Each point is reached from the start by the listed moves, each made 0, 1 or 2 times, or once backwards (-1), plus a little noise. Say if it took an odd or an even number of moves. Then give how often each move was made.

Moves:
(1): [ 28 -16  16]
(2): [15 33 23]
Start: [0 9 8]
Points:
[ 37 -58  19] => odd (2, -1)
[88 45 87] => even (2, 2)

Moves:
(1): [ 44  -4  -3   9  -9  -3   8   1 -24   6  15 -10]
(2): [ -1  34 -27 -13  12  -4  -3   3  -5  19 -15   4]
(3): [  4  19  20  -4   6   1  -2 -14   4   4 -10  -3]
(4): [ 4 12 -1 27 -4 11  2  3  4 -2  4 22]
(5): [  4   7  -3  -1  34   2   0   5  -7 -17   1   3]
(6): [  7   4  -1  -5   8  32 -13   6   7  -1 -12 -11]
(7): [-2  0 -1 -8 -3 10 28  2  6  4 14  1]
(8): [ 5 -2  8 -3  3 -6 -3 22 11 13  2  5]
(9): [ 11  10 -11  10  10  -8   1  -7  27 -12 -17 -17]
Start: [ 37   6  -3  24  16 -18  10  -3  -7   1  -1  -2]
Points:
[ 21 120 -24 -10 121 -14  19  47  27  33 -29  55] => even (-1, 2, 1, 1, 2, 0, 1, 2, 0)
[ 83  44 -67 -24  93 -73  45  63 -41  39  22   5] => odd (1, 2, -1, -1, 2, -1, 1, 2, 0)
[102  18  71  73  41 -54  -5  12  -8   2  16  21] => even (1, -1, 2, 1, 1, -1, -1, 2, 0)
[101  40  36 109  -7 -29  40 -58  -5 -32  10   7] => odd (1, -1, 2, 2, 0, -1, 0, -1, 1)
[ 13 -14  -1  29  42  86  43  23  43 -42  15  11] => odd (-1, -1, -1, 1, 1, 2, 2, 0, 0)
[ 40  71 -58  55  57  52   6  60 109   8 -47  19] => even (-1, 1, -1, 2, 0, 2, 1, 2, 2)
